Rows are points. A path goes straight from each point to the next, and from the last back to the first. The post is the endless flat space through its rows: a point in 2 columns, a line in 3, a plane in 4, and so on, so that a path can go around it. Count how often the path circles the post. Going back the other way cancels.

Post:
[[-21  -5]]
Path:
[[ -9 -21]
 [ 36   0]
 [-20  53]
 [-71  22]
 [-56 -57]
 [-66 -39]
 [-80  12]
 [-22 -60]
 [ -2 -14]
 [ 30  15]
 [-39  37]
 [-76   1]
 [-28 -55]]
Times around: 2

Post (5 x 6):
[[   2   -1  -26  -38   22  -68]
 [  10   17  -15    1  -41    5]
 [ -37  -17   38  -24   24   53]
 [   1  -29  -36  -33    3   16]
 [  54    5  -74   44   13 -110]]
Path (17 x 6):
[[-27  16  11  22  31 -19]
 [-49  11 -34   3  14 -20]
 [ -4   1 -47 -39  15 -21]
 [ 33  48 -26  12   9   9]
 [ 30  12  27 -20  -8  29]
 [ -4  14  56   5  -3 -37]
 [  9 -80 -72 -40   1 -61]
 [ -1 -39 -71 -33   1  -4]
 [-46 -23   4 -27 121 -60]
 [ 29 -12 -52  15  63 -53]
 [ 29 -23 -23  26  34  -3]
 [ 36 -58 -13  42   8  28]
 [-18 -49 -15 -22  -6 -23]
 [ -6  -2 -38  27 -20 -43]
 [-34  34 -71 -33 -22  15]
 [ 14   9 -68 -51  31 -30]
 [ 17  21 -48   6  -6 -27]]
Times around: 2

Post, 10 rows:
[[  6  10 121  19  12  -6 -54  30  -3  22  46]
 [-43   9   6  63  75  14  33 -11 -24  -4   6]
 [-40  17 -34  -5  -4  56  -9 -49  11  50  56]
 [-40 -21  31 -16  54  60  35  11   2   4  43]
 [-30  16 -33 -98 -15 -30 -12  89  45 -47 -41]
 [  3   4  70 -34  11  13 -19 -43 -12  -2  19]
 [-24  -5  75 -15 -22   0   9   0  33  17   3]
 [-65 -12  60 -24  47   6 -14  26  60   4 -56]
 [-26  -5 -16  57  49 -27   7  58 -76  50 -55]
 [-53 -21 -56  11 -28  -7 -24   4 -68   4 -23]]
Path (21 x 11):
[[  7   4  23  18 -19  41  -3 -20  10  55 -28]
 [-56  49  37  49  19 -18   3  61  14   9 -66]
 [-51  25   7   1 -20 -19 -30 -14  -7  38 -39]
 [-97  -8  -7  67  40  -5  46  12 -16 -21  44]
 [-44   1 -31  24  23 -42 -27 -33  -7  27 -58]
 [-18 -48  55 -25  18  17  55  19  15  23   0]
 [-76 -51  -1  63  80  -3  43 -19 -49  26 -31]
 [-33  10 -28   0  32 -25 -28   3 -37  51   3]
 [-56 -94   2   1  -1   5 -69  25  -3 -18  10]
 [-14   3  -5  -3  11 -27  16  29  -1  32  46]
 [-45  10  54 -24  41   2  68 -51  14 -26  51]
 [-33  10  15 -71  -7  20  46   1 -36  10   1]
 [  1  73  16 -56  10  24 -43 -19  34  -1  -3]
 [ 33  45  84 -17  99  -1 -22  23  31  -5 -34]
 [-30 -48  -4 -13  56 -12  29 -21 -22 -92 -62]
 [  1  21  68  42  19  26 -73  11  16  15 -17]
 [-43  26  34 -36  56  17 -44  10  23  -5 -42]
 [-50  20  57   6  13  27  21  19 -44  30  11]
 [-47  41  -3  24  75   9   3  53  -2 -35 -26]
 [ 15  17 -20 -14  -1  38  32  22  -8  43 -43]
 [-21 -23 -41  26  -3 -11  79  23  35   7 -78]]
Times around: 0
